Each row is a point. The points of each table are mixes of a few directions, plus a little noise. How many directions does each table use, and how many do they share? Where both have some left over, give the other angles between the two spaces (their principal angles), to ten degrees, smallest first.

First (7 x 3):
[[-4,-97,28],
[4,85,-25],
[-1,-20,6],
[-2,-40,12],
[4,87,-25],
[-3,-69,20],
[2,52,-15]]
Second, 6 rows:
[[39,-85,-108],
[-26,58,74],
[-9,19,26],
[-5,13,16],
[1,-3,-4],
[1,-1,-2]]
Directions: first 1, second 1, shared 0; angles 70

First:
[[-84,0,-16,-35,-62,-44],
[-90,-63,21,43,9,23],
[88,4,31,33,55,51],
[-8,2,-66,-13,5,-44],
[-28,-6,59,4,-24,30],
[57,-10,-56,28,66,-4],
[90,41,38,-9,8,28],
[9,12,45,-8,-20,22],
[-32,18,-54,-40,-37,-58]]
Second (6 x 6):
[[101,-26,-69,-51,-25,-43],
[-13,-11,0,-8,-4,29],
[-41,-22,6,-15,-7,71],
[-45,-20,9,-11,-4,71],
[-25,20,26,27,13,-11],
[23,59,27,59,27,-118]]
Directions: first 3, second 2, shared 0; angles 30, 90

First, 10 rows:
[[-14,19,-9,86,5,29,-78,32,-8,7,-84],
[75,-16,31,27,29,4,-58,43,9,-14,-5],
[21,-44,41,3,17,-22,-22,8,6,41,28],
[88,25,13,18,-1,15,-52,67,-4,-48,-10],
[-19,33,65,57,-27,-37,20,-50,3,-39,21],
[10,-80,26,-69,34,-51,58,-55,22,45,96],
[3,23,-32,5,23,44,-9,8,8,-41,-55],
[-93,-17,-93,-15,0,-2,36,-59,-6,47,-17],
[-64,10,57,-68,-2,37,64,-6,8,15,-16],
[-8,48,-101,-45,-78,-18,42,11,-37,-14,41]]
Second (11 x 11):
[[-2,20,13,-15,-15,24,-18,-26,-37,-18,-11],
[100,-4,-44,-17,-47,49,27,-3,83,3,-24],
[-17,-28,5,19,9,2,1,-1,-16,13,25],
[-3,-48,-45,-19,9,-118,16,81,112,-11,24],
[57,108,8,-2,3,73,24,-32,4,15,-88],
[-21,-100,9,54,0,52,-1,-26,-52,37,81],
[-10,-66,0,62,27,27,26,2,-4,56,50],
[-79,25,49,-43,-16,-19,-72,-38,-124,-65,7],
[-4,52,-4,-42,-1,-54,-10,22,26,-35,-40],
[-29,-9,5,43,51,-25,26,26,11,41,12],
[8,49,2,-41,-19,-10,-18,-6,-3,-37,-37]]
Directions: first 6, second 4, shared 0; angles 40, 50, 70, 90

First, 10 rows:
[[-42,26,21,-2,9,78,24,8,-18,-6,-13,-17,-47,-69],
[80,-29,-21,-19,-16,-48,1,16,5,15,17,48,37,46],
[3,18,19,-29,6,100,44,39,-29,5,-2,21,-46,-83],
[27,19,-13,5,18,16,14,-59,41,-89,32,-13,20,25],
[-45,-40,10,-10,14,-69,-48,64,-23,80,-18,7,42,31],
[-58,1,31,-28,44,51,-1,52,-19,7,-3,-4,5,-44],
[-11,0,25,-51,58,75,21,54,-10,-27,23,21,22,-42],
[130,-25,-36,-10,-60,-51,17,3,-1,32,9,67,7,38],
[5,20,-37,77,-52,-83,-23,-118,46,-38,-10,-55,-16,67],
[-90,11,-3,67,-22,-68,-49,-55,11,22,-38,-73,-23,29]]
Second:
[[1,2,0,0,1,4,3,-3,1,-5,1,-2,-1,-1],
[15,52,-5,13,8,88,47,-79,36,-115,27,-29,-34,-34],
[-3,-12,1,-3,-2,-20,-12,19,-8,27,-6,6,9,8],
[-3,-8,1,-2,-1,-14,-7,13,-7,19,-5,5,5,6],
[-2,-9,1,-2,-1,-15,-8,13,-5,19,-4,5,5,5],
[7,23,-2,5,3,39,21,-35,16,-50,12,-13,-15,-15],
[-30,-97,9,-23,-16,-166,-89,148,-67,216,-51,54,66,64],
[17,56,-5,13,9,95,51,-85,39,-125,29,-31,-37,-37],
[6,21,-2,5,4,37,19,-33,14,-47,11,-12,-14,-14],
[-8,-28,3,-6,-5,-47,-26,42,-19,61,-14,16,18,18]]
Directions: first 4, second 1, shared 1

First (11 x 20):
[[-79,-127,-74,27,58,-33,72,-19,14,2,-51,-25,29,-36,77,31,20,40,55,43],
[11,69,15,-27,-6,-32,-36,73,0,4,26,32,-30,33,35,30,48,-19,-26,-53],
[10,57,18,-20,5,-20,-35,55,8,8,15,22,-23,27,23,15,33,-12,-25,-30],
[17,45,2,-19,-41,-16,-14,43,-18,-10,36,23,-20,21,11,25,20,-21,-17,-64],
[66,88,69,-13,-29,44,-60,-14,-3,4,25,6,-13,21,-84,-46,-34,-25,-42,0],
[11,-61,21,37,24,68,19,-119,13,6,-44,-46,39,-42,-88,-73,-86,24,20,107],
[-49,-35,-28,0,62,-41,11,39,27,13,-27,1,-2,0,77,30,49,20,14,18],
[29,71,16,-25,-53,-13,-28,53,-21,-8,47,31,-27,30,2,25,23,-29,-26,-78],
[74,70,46,-6,-95,53,-26,-33,-40,-18,52,10,-6,10,-104,-32,-55,-37,-30,-47],
[-70,-114,-58,26,72,-22,55,-25,25,6,-56,-27,28,-33,62,16,11,42,47,66],
[-17,-67,-24,21,2,18,38,-54,-4,-7,-22,-25,27,-30,-15,-13,-33,15,28,34]]
Second:
[[3,-37,18,10,-5,27,17,-28,5,-4,-51,-21,29,-45,-62,-34,-46,19,54,46],
[-18,-1,21,4,20,-6,-12,-69,-15,-33,31,-12,0,10,-25,-16,-19,10,-27,34],
[-30,-61,-16,16,-9,-10,56,-17,-25,-41,-5,-9,19,-34,-7,11,2,19,48,-15],
[19,50,-8,-1,-2,-16,2,71,-10,-2,59,35,-38,42,63,36,83,-26,-46,-96],
[14,6,29,-13,-62,7,4,-4,-27,-30,-13,-2,17,-33,-76,-12,-45,1,47,-12],
[28,25,-10,32,18,5,50,71,-20,-23,78,36,-39,35,70,30,123,-22,-44,-132],
[19,-37,3,21,-32,46,31,-59,-16,-12,-10,-21,25,-32,-66,-33,-53,3,25,17],
[-42,-18,-46,-31,-40,-43,-21,-35,-13,3,5,-7,7,10,26,37,-48,-2,-5,24],
[5,107,65,-35,142,-36,-115,129,104,84,-66,25,-40,47,74,-12,83,9,-40,74],
[3,-34,-55,-4,-30,27,-11,-59,18,57,-30,-24,20,0,3,-7,-77,-10,-12,61]]
Directions: first 3, second 6, shared 3

First:
[[-18,-5,9,1,4,-10,-5,17,-9,1,-20,29,11,16,-1,2,-11,6,-8,-2,-1,-6,1,10,17,12,7,3,26,-9,-14,3],
[-90,-28,10,8,10,-34,-25,14,-14,-22,-46,68,15,13,18,-16,-13,42,-1,5,-1,-10,-12,55,-4,-4,17,5,72,-47,-11,-25],
[154,45,-24,-14,-20,61,41,-38,30,32,95,-137,-36,-40,-27,22,31,-69,13,-9,2,20,20,-92,-17,-10,-31,-14,-138,82,33,33],
[37,16,23,-5,6,0,8,48,-16,28,-32,37,24,49,-25,26,-25,-23,-30,-9,-4,-7,12,-26,78,52,6,10,18,18,-45,43],
[19,6,2,-1,1,4,4,5,0,8,1,-4,1,6,-6,6,-2,-10,-5,-3,0,1,4,-11,13,8,-2,1,-7,10,-6,10],
[74,23,-11,-6,-10,29,20,-14,14,16,43,-62,-15,-15,-15,11,13,-34,3,-4,1,8,9,-46,-3,-1,-14,-6,-64,39,12,19],
[140,43,-16,-14,-17,51,38,-19,23,35,71,-105,-24,-20,-29,26,20,-63,2,-8,1,15,19,-84,6,5,-25,-9,-112,75,16,40],
[-177,-53,18,16,20,-65,-48,22,-27,-44,-89,129,29,22,37,-32,-23,82,0,11,0,-17,-25,106,-13,-9,31,11,138,-93,-17,-51],
[46,15,7,-4,0,11,12,17,-3,21,1,-7,6,18,-18,17,-7,-24,-14,-5,-2,0,9,-29,36,24,-3,3,-15,24,-16,27],
[-185,-63,-18,21,8,-49,-49,-47,0,-74,-25,51,-10,-48,63,-61,19,91,41,20,4,-3,-35,117,-117,-76,19,-4,84,-96,48,-97]]
Second (8 x 32):
[[26,63,-27,72,45,-18,27,-59,-38,75,-58,66,-32,-25,35,-60,61,22,9,12,24,-26,-24,42,84,67,-38,-23,18,-62,-23,-39],
[94,32,-73,-7,-26,46,7,-61,47,-26,80,-96,0,-36,-5,13,-32,-49,12,-17,-75,13,18,-5,-33,-9,-22,-24,-31,16,32,-28],
[-141,-140,130,-73,1,-77,-30,174,-100,-46,28,-13,-46,72,-138,116,38,-7,-44,-5,120,23,4,-75,-72,-108,-35,70,-154,15,-37,71],
[-3,-2,14,-25,-13,38,3,0,-39,28,9,-20,8,19,-27,31,-1,-31,-25,-32,-3,-18,15,31,35,11,-50,19,-5,-12,58,50],
[10,19,-20,18,18,-12,-2,-7,18,1,-6,29,1,-22,21,-43,16,15,0,20,-9,13,-18,2,3,13,30,2,16,-3,-25,-24],
[22,41,-38,6,12,24,-14,-18,52,2,-11,43,36,-29,52,-80,-7,18,-12,19,-50,13,-18,30,14,38,70,16,86,11,-1,-12],
[-8,-7,7,1,-14,3,-3,-6,30,-13,-23,10,23,7,32,-5,-32,18,20,6,-9,-3,5,-7,-11,-1,35,-17,46,20,-4,-4],
[0,-13,11,9,-24,-1,10,-22,28,-16,-19,-16,12,15,32,27,-44,14,40,-4,-1,-17,18,-19,-16,-14,11,-43,28,19,-2,-14]]
Directions: first 2, second 5, shared 0; angles 30, 70

First, 9 rows:
[[-19,39,70,12,-65,88,35,12,-5,-32,-56,-33,17,-5,69,-11,-29,13,42,7,29,-50,-67,99,-75,14,-29,91,53,13,51,45],
[44,-73,-95,111,201,-175,37,18,-144,6,10,-44,-119,8,-49,-40,-4,86,-97,23,-102,154,74,-96,13,48,-13,-97,106,-5,-125,-29],
[-21,17,46,-6,-59,62,20,5,5,-15,-34,-12,20,-1,36,-3,-32,-2,38,4,31,-39,-46,65,-49,5,-3,54,27,1,36,24],
[47,74,5,-7,24,11,-39,-5,52,-8,34,4,11,-15,20,19,117,-12,-31,-26,-24,-31,26,-24,63,-24,-65,19,-84,41,28,13],
[-38,-28,20,-18,-59,32,18,0,-1,3,-24,5,19,7,1,-3,-70,-11,41,11,37,-14,-33,38,-43,6,40,14,31,-23,12,0],
[10,-3,-12,13,29,-22,0,1,-14,0,5,-5,-14,0,-5,-4,10,10,-16,1,-16,17,12,-15,8,4,-8,-11,7,3,-14,-2],
[-3,-2,-18,-55,-31,2,-44,-17,66,23,42,45,36,1,-34,25,26,-46,7,-15,19,-23,23,-40,55,-32,29,-33,-87,-9,12,-23],
[0,-24,-29,-13,16,-34,-16,-6,7,16,23,19,-1,4,-34,6,1,-11,-10,-2,-4,17,26,-39,30,-8,23,-39,-23,-11,-20,-22],
[-20,-2,12,-36,-54,32,-11,-7,36,7,3,21,32,3,-4,11,-17,-28,27,-3,30,-30,-13,12,0,-13,25,6,-28,-11,22,-4]]
Second, 9 rows:
[[40,-36,-46,78,141,-114,32,16,-88,-5,15,-43,-88,3,-18,-24,14,65,-70,5,-77,103,53,-62,22,31,-24,-49,63,21,-74,-18],
[2,28,-41,-42,-27,19,-68,-21,46,26,12,56,52,-5,-30,16,52,-50,0,5,19,-48,9,-25,24,-30,1,-30,-76,-40,10,3],
[-41,-2,21,-21,-80,66,3,-3,1,2,-46,14,41,3,13,-5,-58,-20,50,20,49,-46,-53,63,-68,2,25,31,30,-39,26,21],
[54,94,52,39,36,34,10,13,12,-42,-1,-50,-20,-18,76,1,105,32,-30,-25,-37,-25,-4,30,18,1,-106,78,-16,74,40,42],
[-19,-53,-86,-2,25,-52,-33,-13,-42,40,-10,46,8,9,-69,-11,-36,-17,-11,35,3,28,17,-45,-18,3,49,-85,19,-80,-57,-18],
[29,14,-36,63,83,-40,4,8,-71,-7,-24,-23,-38,-5,6,-24,34,39,-44,19,-45,34,10,-10,-23,22,-48,-11,54,-9,-37,21],
[-22,-12,59,-22,-57,36,35,7,29,-15,3,-18,5,4,25,8,-48,-1,37,-16,26,-12,-23,37,-6,0,24,41,4,31,33,-7],
[-31,-66,59,-90,-80,-5,24,-4,109,7,87,13,12,15,-27,42,-65,-38,45,-54,39,12,28,-36,94,-30,97,-11,-90,59,32,-74],
[-11,32,17,-3,-42,56,-7,-2,3,-6,-36,4,29,-5,25,-4,1,-10,22,12,23,-45,-37,49,-44,0,-18,37,12,-17,27,30]]
Directions: first 3, second 4, shared 3
